Rows are points. The points of each table are mixes of a few directions, plus a little noise. Count the directions of each table, and those that both share. Where both have some left over, give the other angles between the two spaces (their principal angles), to ten degrees, smallest first.
In the rows, 128 means zero.

First, 6 rows:
[[213 187]
 [142 138]
 [133 131]
 [ 96 106]
 [ 94 105]
 [ 90 101]]
Second (4 x 2):
[[104 111]
 [202 179]
 [108 114]
 [ 98 108]]
Directions: first 1, second 1, shared 1

First:
[[128 125 137]
 [131 120 164]
 [129 120 167]
 [130 119 163]
 [119 156   7]]
Second:
[[126 128 129]
 [ 45 143 153]
 [166 121 117]
 [103 133 136]
 [ 77 137 143]
 [244 108  93]
 [136 127 126]]
Directions: first 1, second 1, shared 0; angles 80

First (6 x 4):
[[122 131 129 126]
 [133 126 129 129]
 [226  72 124 152]
 [ 33 182 133 105]
 [ 77 156 131 116]
 [178 100 126 139]]
Second, 7 rows:
[[128 154 163 118]
 [122 157 160 135]
 [160 106  99  50]
 [ 93 140 124 204]
 [ 91 147  89 202]
 [159  96 173  75]
 [140  92  92 111]]
Directions: first 1, second 3, shared 0; angles 50

First, 8 rows:
[[176 141 141 121 166 169]
 [150 143 160  92 105 133]
 [121  80  91 189 147 176]
 [114  98  75 152 109  85]
 [142 136 169  81  69 123]
 [104  98  86 142  84  79]
 [ 47 130 128 166 149 122]
 [170 198 173  82 195 136]]
Second, 9 rows:
[[ 76  82 123 165  97 144]
 [105  78 134 138  72 139]
 [108 110 178 125 146 160]
 [ 94  99 130 150 113 141]
 [ 90  89  99 164  82 127]
 [179 163 106  99 127  99]
 [188 222 131  90 225 109]
 [170 120 153  85  93 125]
 [141 190  98 134 196 108]]
Directions: first 4, second 3, shared 2; angles 30

First, 9 rows:
[[119 125 148 101 128 132 179 129]
 [127 129 129 127 128 128 129 128]
 [140 132  99 166 128 122  57 126]
 [140 133  97 168 129 122  53 126]
 [107 121 177  64 127 138 249 131]
 [130 129 123 135 128 128 116 128]
 [115 124 160  86 127 135 207 131]
 [136 131 107 155 129 124  77 127]
 [135 130 110 150 128 125  86 127]]
Second, 9 rows:
[[ 89 135 110 118 130 114 136 105]
 [167  96 135 143 137 139  81 111]
 [ 96 156 133  81 103 149 177 187]
 [121 138 101 151 123 127 114 174]
 [139 110 115 177 152 100 130 109]
 [132 150 120 140 122 120  94 115]
 [111 106  88 126 118 156  88 194]
 [159 132 201  77 125 138 184  77]
 [140 128 148 137 141 108 147  80]]
Directions: first 1, second 5, shared 1

First (9 x 9):
[[128 104 139 140 135 133 112 136 128]
 [127  87 148 147 138 136 102 141 127]
 [127  67 158 159 145 140  88 147 127]
 [127 249  70  67  96 106 207  89 129]
 [129  85 149 150 138 136 100 144 127]
 [129 107 139 139 134 131 114 135 127]
 [128 151 117 117 122 124 143 121 129]
 [128 152 117 116 121 123 143 120 129]
 [127 154 115 115 121 122 146 120 128]]
Second:
[[ 83 163 140 150  95  75  79 184 174]
 [131 117 125 134 125 131 120 133 115]
 [126 141 137 140 173 156 189 114 114]
 [155 130 126 114 101 132 104 111 104]
 [134 144 129 101 105 113 113 112 156]
 [148  68 103  98 135 142 128 102 136]
 [119 132 136 159 161 149 163 139  97]]
Directions: first 1, second 4, shared 0; angles 40
